Each row of a before or after table is a point. The points were changed in one or more steps. Then noise was added and the rows were shuffled. The steps act on columns, c1 being the first. Name the steps. A step turns or swaps two columns, mirrors them in a line or flattens them onto one, adds a multiple of one to another, or multiplies or shifts one. Angles are multiples of 10 degrees, from the lower column toward the higher: turns from -170 to 170, lines from 10 to 170 but not 90. Use the fewest steps. Two steps may share a column if one is a turn and the other turns, adds or multiplies; they go together, in the order done. Otherwise the lowest column goes first.
In the rows, 128 means zero.

Before, 9 rows:
[[108 173 101]
 [127 182 136]
 [167 213  77]
 [174 226 131]
 [ 92 122 110]
 [ 82 122  85]
 [ 75 172 148]
 [ 85 174 111]
 [ 90 140  83]]
After, 9 rows:
[[172  79  97]
 [152 143  97]
 [120  77 111]
 [151 156  76]
 [138 138  68]
 [122 103  76]
 [ 66  42 111]
 [ 51  79  72]
 [146  98  73]]
Steps: turn c2 and c3 by 150 degrees; turn c1 and c3 by 150 degrees

Before (9 x 4):
[[191 133 123  78]
 [175 170 158  68]
 [116 189 203 158]
 [126 164 169 152]
 [103 168 118 153]
 [ 99 103  92 159]
 [164 196 121 151]
 [127 122 164 140]
 [110 143 170 134]]
After:
[[157 146 199 133]
 [180 135 186 138]
 [217 212 120 148]
 [150 139  74 160]
 [241  75 117  82]
 [164 215 250 165]
 [151 187 118 154]
 [185 184 196 149]
 [220 103 179  66]]
Steps: shift c1 by 50; add 1 times c4 to c2; multiply c3 by 1.6

Before (11 x 8):
[[196 162 142  80 180  72 118 114]
 [120 166 148  78 129 116  58 109]
 [115 127 161 182 165 127 142  80]
 [169 128 158 126 107 144 121 101]
 [119  85 113 143 104  92 157  70]
 [157 109  88 122 119 126 127 166]
 [191 100 173  87 103 131  62 100]
 [180 116 183  91 167  98 123  72]
 [ 88 121 105 127 147 177  54 139]
 [170 142 156 146 170 187 115  40]
 [103 134 127 205 166  68 120  40]]
After, 11 rows:
[[ 77 160 174  89 250  38 182 101]
 [ 57 101 146  84  97  76  32  94]
 [110 127 102 185 208 114 189  93]
 [ 77 143 142 148 225 153 171  45]
 [175 117 109 119 206 210  86 145]
 [ 52 113 129  86 211  50 176  64]
 [111 173  98  82 161 104  68  93]
 [145 134 115 206 213  82 166  64]
 [144 109 171 118 109 136 111 162]
 [147  91 123 140  66 102 123  74]
 [ 80 128 140 128  82 106  97  97]]
Steps: turn c1 and c3 by 130 degrees; add 0.7 times c1 to c6; add 0.3 times c4 to c8; multiply c5 by 2.5; turn c5 and c7 by 30 degrees

Before, 14 rows:
[[126 113 149 103 147 172 119 136  91]
 [146 131 125 100 138 158  96 131 125]
 [118 143 141 117 122 149 124 135  92]
 [101 147 110 172 135  88 109  96 137]
 [101 113 120  88 147 155 102 169 134]
 [130 128 169 112 160 148  96 151 100]
 [105 108 142 117 141 159 117 119 112]
 [121 164 107 184 140 105 147 119 124]
 [102 146 126 161 112 102 131 127 129]
 [124 126 150 130 143 158  84 159 116]
 [ 91 170 122 144 156 111 144 105 129]
 [141  96 142 125 160 152 111 157 104]
 [127 134 155 166 140 137 124 137 172]
 [146 113 164 134 140  93 125 149 180]]
After (14 x 9):
[[125 194 122  89 205 147 175 106 130]
 [118 100 164 143 191  95 143 202 180]
 [175 133 120 116 197  99  51 175 135]
 [127  87 141 142 210 113  73 132 104]
 [ 93 136 155 115 190 126 113 181 172]
 [106 165 126  92 163 114 151 128 129]
 [141 150 141 122 172 137 106 100  92]
 [128 128 150 122 193  66   6 147 116]
 [149 118 126 154 189  89  35 128 125]
 [ 78 168 108 103 190 147 188 115 124]
 [ 95 167 111  88 184  60 110 104 138]
 [152 113 148 135 197 144  79  99  91]
 [143 125 169 135 210  81  41 122  99]
 [146 123 141 110 192 130  82 101 112]]
Steps: add -0.7 times c1 to c2; turn c1 and c4 by 110 degrees; shift c5 by 50; multiply c7 by 3; turn c6 and c7 by -40 degrees; add 1 times c9 to c8

Before, 8 rows:
[[111 162  85 182 151  49 153 175 122 195 127]
 [126 113  84 126 188 166  77 116 145 125 117]
 [140  77 127 122 179 167 113  72  93  71  96]
 [140 125 109 177  92 179  82 134  96 109 101]
 [ 46 153 145 178 144  33  99 233 109 190 129]
 [103 138 131 194 186 179 121 171  19  83 154]
 [155  47  82  95 219 122 100 154 136 143  59]
 [168 148 186 202 123 173  69 135  68 111 154]]
After (8 x 11):
[[156 127  96 169 151  79 132 120 108  91  96]
 [137 150 142 132 117  75 138 130  86 132 189]
 [114  71 119  96 133 163 146 115  86  47 154]
 [195 177 135  98 128 105 143  57  83 147 226]
 [143 109  69 180  84  65 142 133 189  73 107]
 [ 92  91  18 202 103 110 113 101 129  92 180]
 [162 203  97 174 129 108 122 139 127 166 180]
 [ 64  43 108  97 169 122 177  63 144  52 160]]
Steps: turn c1 and c11 by 40 degrees; turn c5 and c11 by 110 degrees; turn c2 and c8 by 140 degrees; swap c3 and c9; mirror c4 and c10 in the line at 150 degrees; multiply c6 by 0.4; turn c6 and c7 by -120 degrees

Before, 12 rows:
[[171  91 135  86  62 136 127  67 151 125 158 113 147 105]
 [ 90 137 146  96  82  77 132 179 121 122 116 249  71 171]
 [ 81 141  98 133 112 103 139 159 130 195 139 158 146  91]
 [118 168 129 181 163 102  78 159 142 138  96 127 127 167]
 [133 143 155  83  95 103  74  89 126 136 163 111 122 177]
 [139 174 175 121 136 150  57 106 133 126 142 144 126 128]
 [107 122 178 140 137 107 153  95 116 145 133 158 165 111]
 [133 114  79 110 148 122 150 164 112 172 127 131 139 186]
 [117 140 122 112 116 130 122 112 166 164 115 144 135 164]
 [101 129 155 126  97 136  88 165 132 193  99 123 137 126]
 [166 211 148 181 102 142 158 111 128 156 209 132 105 121]
 [134 189 103  69  44 124 145 136 120  95  66 154 151 149]]
After:
[[133 151 166 110 119 138 168 164 145 171 128 130 137 185]
 [179  37 151  70 178 184 148 135 134  96  90 154 150 149]
 [128 114 125 112 135 170 138 113 104 162 111 144 134 165]
 [110 138 135 138 123 119  75  97 150 147 112 160 161 113]
 [125 127  44 119 174 127 111 104 104 126 144 149 126 127]
 [ 87  88 148 182 203  65 103 110 113 152 210 133 104 123]
 [148 155  81 177 175 104 143 159 141 140 101 127 126 168]
 [132  73 125  85  78 184 121  69 105 127 178 114 145 104]
 [132 100  82 123 124 130 114 166 121 194  92 122 138 127]
 [115  86 124  95 129 185 109 182 172 119  96 251  73 170]
 [106  91  64  85 135 188 121  90 149 137 156 110 122 179]
 [ 88 109 150 133 135 141 154 161 144 195 101 161 145  89]]
Steps: turn c1 and c11 by 50 degrees; mirror c2 and c5 in the line at 50 degrees; turn c3 and c7 by -110 degrees; turn c6 and c9 by -130 degrees; add -1 times c4 to c6

Before (10 x 18):
[[113 106 113  66 109 167 166 208 106 137 164 144 206 162 140 123 175 204]
 [163 108 102 142  92 123  93 101 152  96  80 101 133  93 136 201 110 148]
 [176 163 149  94 165 189 196 164  57 145 162 112 194 190  95 185  96 161]
 [ 88 131 116 165 138 164 145 109  69 135 121 174 161  97 123 106 145 162]
 [121 158  93 150 111  87 163 151 148  92 146  95 152 182 155  95 146 153]
 [125 153 162 171 190 150 128 107  90  99 129 140 130 160 165 186 179 132]
 [ 98 102  71 143 108 106 155 140 144 134 105 137 166 162 127 136 106 103]
 [176 118 161 120 155 158 138 108 145 149 100 122 110 152  85 118 121 111]
 [153 108  98  89 169 140  94 124 136 121 162  80 145 124 107 112 102 158]
 [189 108 152  84 192 124 152 148 106 152  88 102 186 144  95 206 110 152]]
After (10 x 18):
[[175 162 103 161 167 217 224 168 130 149 174  86  58 126 141 172  98 163]
 [150 111 154 175 170 127  97 120 143 120 162   7 110 127 150 110 103 156]
 [188 106  99 165 195 142 157 148 110 156 136  59  66 114  79 202 110 150]
 [164 111 157 115  94 105  88 101 135  94 100  63 123 115  91 207 108 143]
 [ 96 103 188 121 110 106 154 142 122 133 116 148  90 123 112 130 107  96]
 [121 157 167 109 112  86 152 150 109  93 111  45  98 135 153  86 146 153]
 [169 125  91 131 155 130 142 109 157 151 150 113 147 132  82 115 119 114]
 [124 152 101  83 191 169 140 112 115  98  97 158 126 122 151 180 181 133]
 [113 105 134 193 106 169 184 205 141 134 137 170  49 131 165 118 174 208]
 [ 90 130 147  93 139 199 164 106 114 137 125 246  93 132 119 109 144 159]]
Steps: turn c3 and c4 by -170 degrees; turn c6 and c9 by 50 degrees; add 0.3 times c6 to c7; turn c11 and c15 by 60 degrees; multiply c12 by 2.5; multiply c13 by -1; flatten c14 and c16 onto the line at 100 degrees

Before (13 x 20):
[[160 138 136 171  91 138 170  54  80  68  84  63 113 139 173 141 179 100
   51 158]
 [132  68 138 137 143 154 113 180 151 159 179  83  83 167 103 158 180 155
  133  94]
 [173 128 101 176 130 190 147 111  61  99  80  60  87 101 132 132 141  91
   53 146]
 [126  68 141 197 109 116 135 153 131 108 159 150 194 115 167 104 134 109
  169 139]
 [130 109 138 155 146 132 107 100  83  90 171 141 157 135 170  76 143  91
   89 149]
 [ 76  89 145 136 164 117 101 138 166 130 138 126 157 120 132 129 123 152
  171 137]
 [114  96 167 136 174 148 143 165 124 138 156 144 159 150 104 173 145 136
  157  67]
 [144  99 195 158 163 163 134 162 178 166 172 123 101 114 100 160 156 152
   95 118]
 [100 109 124 143 144 144 129 188 144 148 192 129 103 103 137 195 147 186
  100  83]
 [105 155  66 129  89 213 193  50 145 145  83  92 114  90 153 141 232  54
  135 113]
 [114  71 127 142 147 106 137 152 142  89 155 188 154 145 142 141 132  86
  149 180]
 [ 70 118 158 166 103 147 143 151  83 125 145 161 134 141 130 114 141 130
  150 158]
 [184 159 130 144 105 157 129  91  61 122 122  80 128 117 173 153 156  87
  110 180]]
After, 13 rows:
[[118  16 137 142 151 103 104 124 144 131 114 186 139 148 152 117 132  81
  172 180]
 [151  11 148 196 106 119 101 131 131 158 108 152 170 115 189 127 134  98
  161 137]
 [126 125 136 178 128 191 141 105  58  47 184  60  82 102 109 175 138 109
  128 146]
 [ 86  66  98 134 173 145  91 117 124 159  99 141 179 148 124 114 144 127
  127  66]
 [112 180 148 130  86 213 194  52 146 141 195  92  70  94 155 103 236  78
  114 111]
 [102   5 120 135 143 155  79 153 155 142  71  81 112 167  78 133 186 134
  102  97]
 [143 100 133 168 100 147 105 116  82 149 111 159 156 143 121  70 142 123
  142 158]
 [114 151 175 171  88 136 197  74  78  37 178  63 130 139 128 159 176 116
  158 157]
 [ 96  67 123 160 161 164  92 131 176 113  83 120 172 114  66 142 157 137
   83 118]
 [ 61  90 145 144 149 146  69 138 145 108  52 128 113 107 114 100 148 162
  103  85]
 [182  91 158 156 147 131 159 144  76  77 101 139 152 136 159 128 146  79
  154 149]
 [104 192 170 143 104 156 163 122  63 107 153  80 128 118 140 186 158  93
  123 182]
 [129  52 127 135 163 119 123 156 166 169 112 125 160 123 144  75 124 147
  137 136]]
Steps: turn c1 and c16 by 90 degrees; multiply c2 by 2; turn c3 and c13 by 60 degrees; turn c3 and c15 by -70 degrees; mirror c7 and c8 in the line at 130 degrees; turn c10 and c19 by -70 degrees; mirror c11 and c18 in the line at 100 degrees

Before:
[[131 119 102 122 122 136 126 133 135 126 111 140  97 113 181 107 150 139
  144 136 169 131 117 167 139 113 118 131 111 135 129 130]
 [ 96 137 106 141 165 117 117  86 101 149 161 107 143 154 136 227 117 135
  126 121 156 124 139 126 152 144 105 145  83 203 151  88]
 [111 122 105 131 133 174 109 103 133  89 107  97 109 155 112 126 116 136
  119 124 174  83 138 175 157 114 126 141 129 117  94 144]
 [148 131 158  87 133 138 107 211 148 157 144 152  95 117 167 111 116 134
  103 130 163 126 127 148 146 145 183 135 111 132  95 113]
 [157 142 102 140 162 128 110 110  75 147 105 143 132 153 154 166 141 111
  113 137 160  89 111 150 157 121 116 145 160 156 127  96]
 [157 142 109 114 157 163 150  97 152 141 134 122 124 148 182 147 125 140
  131 122 164  96 104 127 121 120 118 131 151 138 156 127]
 [ 94 143 108 146 131 115 123 112 116 125 163 147 140 118 125 149 146 122
  113  55  79  90 124 137 158 178 138 111 123 117 162 147]
 [149 127 169 128 143 143 123  85 131 150 109 118  96 151 184 130 134 132
  117 105 142  90 137 127 156 147 136 120  99 115 156 146]
 [152 140 134 150 128 140 118 139 154 159 117  39 116  80  76 152 175 134
  130 138 146 156 181 151 120 118 143 127  87 121 134   9]
 [130 145 118 123 172 120 167  83 140 112 126 105 134 122 173 131 126 102
  125 143 174 166 104 181 133 124 122 124 109 146 143 125]
 [129 140 131  26 141 150 139  92 150  88 115 150 132  94 184 163 142 131
  123 100 176  97 117 135 129 135 166  96 123 135 164 142]
 [132 134 208 141 149 108 195 102 139 158 104 118 145 145 172 173 141 119
  133 147 175 101 105 155 126 139 114 146 174 194 162 112]
 [120  70 119 147 124 102 112 183 115 144 221 116  88  88 150 111 118  89
  113 124  41 159 190 158 144 123 104 122 135 120 157 136]]
After:
[[121  68 125 147 131 102 108 120 109 143 227 112  86  73  49 124 117 129
  119 128 165 157 189 188 143 130 106 122 132 146  83 139]
 [158 139 112 114 142 164 152 115 150 139 130 120 127 145 121 136 123  97
  131 122  66  97 105 101 118 113 119 135 155 108 119 126]
 [144 131 155  87 121 140 104 135 147 155 146 150  96 124 131 112 117 146
  107 133  76 126 123 211 147 136 183 138 110 134 153 113]
 [ 97 137 108 137 137 112 117 114  95 155 160 106 148 150 145 156 120 105
  130 124 111 121 137  88 151 119 105 143  84   7 117  88]
 [151 138 137 151 133 141 118 114 153 163 117  39 117  86 176 150 171 120
  132 138 158 158 180 146 118 122 142 128  88 116 126  12]
 [127 144 117 124 150 123 167  60 140 113 122 104 133 111 135 118 124 134
  127 141  68 171 101 107 131 103 124 121 107 110  98 126]
 [128 132 209 140 132 109 194  93 138 159 103 113 145 135 134 121 142 110
  134 145  62  98 108 111 126 122 114 144 175  47  94 110]
 [159 139 104 140 144 134 114 101  74 145 107 142 131 151 142 138 138 138
  112 142  88  91 111 119 156 108 119 146 161  83 115  98]
 [126 142 128  28 131 150 140 110 152  89 114 146 130  85 126 152 141  97
  122 103  53  93 116  97 125 122 165  97 126 102 106 139]
 [132 121 104 123 137 137 124  90 133 126 117 138  99 118 127 106 151 121
  142 140  61 129 118 149 138 123 120 129 107 135 138 128]
 [ 93 144 107 146 105 116 125 112 119 126 160 145 140 111  90 151 145 109
  116  55 163  90 123 114 158 157 140 107 123 125  99 150]
 [112 124 105 130 137 173 109  71 135  85 108  98 110 163 173 136 113 150
  123 126 112  84 137 124 157 114 125 139 124 138 159 143]
 [146 125 173 128 122 147 121 119 130 152 107 119  99 147 105 139 136 107
  113 106  77  91 134  86 159 132 135 120  99 137 115 147]]
Steps: flatten c5 and c26 onto the line at 130 degrees; turn c8 and c24 by 70 degrees; turn c18 and c31 by 130 degrees; add 0.3 times c31 to c14; turn c15 and c21 by -130 degrees; mirror c16 and c30 in the line at 160 degrees

Before (13 x 48):
[[140  55 126  78 168 147  95  87  95  93  66 142 128 122 114 111 108 102
  114 100 134 104 105 102 123  70  90 124 105 151  43  90 135 137 124 117
  132  70 161  64 195 180 113 146 134 119 102 103]
 [155 136 112 123 142 166  98 115  85 127 140 141  81 164 101 144 191 161
   48 107 113  78  57 169 146 152 117 128  75 133 126  60 181  54 138 133
  104 133  70 126 101 133  35 209 149  88 118 104]
 [119 154 158 185  98 120 132 167 155 114 141 169 155 171 154 185  95 107
  116 209 136 119 101 160 164 100 112  62 129 166 142 108 187  90 196  53
  118 160 137 111 160 145 107 118 151 132 124 130]
 [138 178 127 124 126 145 122 153 169 167 105 146  86 161 151  87 138 118
   96 126  71 109 168 145 132 114 105 112 130 155 130 106 154 105 129 120
  132 128 105  60 151 122 149 177 164 196  98 102]
 [129 122 128 168  74 115 179 112  97 135 131 158 113  73  96 121 132  95
   81 146 182 122 132 157 118 123 105 131 109  20  87 118 140 124  90 138
   81 102 105 104 181 152 104 158 109 224 129 125]
 [139 144 169 164 123 124 137  86 183 101 136 135 145  99 140 117 150  92
  155 121 117  93 129 125 127  94 137  56 181 156  87 144  84  68 141 150
  127 168  71 135 121 131 142 155 123 106 144 206]
 [162 195 140 125  61 126 135 119 101 120  82 124 125  93 110 178 134 174
  120 155 157 161 134  95 191  97  96 116 128 197 122  92 134 126 162 109
  153 130  92 140 159  98 115 125 144  93 177 202]
 [189  72 130 103 113 188 132 135 131 158  11 200 117  95 101 107 131 123
  123 120 163 149 111 194  70 155 132 178 152 162 101  85 127 135 139 150
  101 124 206 188  71  91 249  85 131  17 123 125]
 [120 141  96 115 164 119 105 210 117 157  50 160 152  70 113  92 127 101
  140 142 108  75 128 167 167  93 203 170 180 123  75 107 104 100 107  78
   88 112 124  82 114 118 121 164 167 126 160 107]
 [107  90 115 123 107 195 120 111 106 118 119 106 102 154 157  58 152  90
  145 130 178  92 173  83 126 124 188 150 134 110 118 118  88  87 118 105
  101 136 101 210 168 167 155  89 155 161 123 112]
 [154 101 163 100  93 127 153 159 113 101 116 156 198 120 166  83 178 144
  126  89  87 113 129 191 175 114 143 121 167  82 153 128 150  72  95 106
  142 148 111 124 187  85 103 135 157 121  74  79]
 [152  78 128 152  79 156 189 131 165 151 125 110 157 115 139 119 172 119
  194 116 113 119 117 114 165  99 202 155 178 163  42  99 142  79 106 126
   44 110 173 105 135 204 132 172 101 117 165 121]
 [132  54 158 154  65  62 142 137 177 115 169 107 155 165 144 109  59 110
  123 160 143 113  72 137 173 149  95 110 196  94 127 146 170  69 135 105
   89 132 120  66 177 119  85 106 116 149 112  82]]
After, 13 rows:
[[ 54 117 161 154  60  62 127 138 175 111 168 108 150 149 147 116  55 108
  126 159 142 110  73 132 173 148  93 110 103  98 124 146 171 218 139 103
   92 135 161  67 177 118  81 106 118 149 112  86]
 [ 95  89 139 126  58 127 121 119 102 119  82 124 127 149 113 178 134 176
  120 152 156 162 136  96 193  97  97 115 173 200 123  92 135  70 166 106
  152 130  85 141 164  96 114 127 147  95 177 204]
 [ 95  61 169 166 121 122 116  90 177 100 137 137 144 173 144 122 152  92
  149 117 118  91 131 124 127  93 137  57  86 155  83 147  82 142 141 150
  130 168  79 136 125 130 143 155 124 105 144 205]
 [ 88 166 128 105 116 188 175 136 130 153  13 197 118  53 103 109 127 121
  123 119 161 148 112 198  71 156 133 176 142 162 102  82 127 173 140 147
   98 122 122 191  72  87 250  84 131  20 120 122]
 [130 171 130  77 164 148 119  87  90  90  66 140 128  88 119 111 109  99
  109  99 132 108 104 100 123  69  92 123 161 150  41  93 138 183 120 112
  131  72 134  64 196 177 114 145 130 121 103  97]
 [122 112 116 125 103 196 102 107 105 117 117 106 103 155 156  57 152  92
  143 132 176  89 171  83 124 124 182 151 126 108 113 116  87 186 118 104
   99 137 139 210 170 168 157  88 154 163 121 110]
 [ 57  97  95 115 163 118 117 207 121 156  51 155 151 104 110  97 127 101
  142 142 109  76 131 168 164  94 201 169 127 118  73 107 106 133 110  75
   87 111  72  82 115 117 114 165 168 125 164 112]
 [ 81  79 163 185  97 119 128 170 155 112 145 169 154 139 154 188  95 106
  116 209 135 115 104 159 162  97 117  60 181 163 140 101 187 127 195  50
  115 157 172 114 158 148 103 113 152 132 120 134]
 [154  63 111 123 144 168  69 114  81 126 145 144  84 171  98 143 195 162
   46 107 115  81  59 169 149 153 114 125 181 132 127  59 182 156 138 134
  108 133 140 125  98 133  34 208 152  90 117 106]
 [114  83 129 123 126 141 108 156 171 167 104 141  89 157 149  88 145 120
  102 127  74 107 172 144 128 112 105 110 142 155 136 106 154  98 130 117
  138 126 151  61 146 123 147 175 164 196 100 102]
 [152 129 126 166  74 114 171 114  90 139 137 158 109 155  95 124 132  92
   80 147 183 121 131 159 122 120 108 131 135  18  87 122 145 135  94 138
   80 104  65 105 180 157 100 157 108 224 128 128]
 [ 74 109 125 153  72 156 202 132 165 149 125 103 154 118 141 120 170 117
  195 117 112 116 117 113 161  97 198 157 118 160  43  97 140 194 108 124
   44 111 129 104 141 206 136 168  99 118 165 124]
 [ 68  92 167 104  92 127 139 158 110 105 118 155 199 155 166  82 175 141
  125  87  84 113 132 193 174 113 145 119 139  85 152 131 152 184  96 108
  145 149 112 120 186  83 106 137 154 121  74  83]]
Steps: add -1 times c36 to c1; turn c1 and c29 by 130 degrees; turn c2 and c34 by -120 degrees; turn c14 and c39 by 70 degrees; turn c7 and c14 by 30 degrees
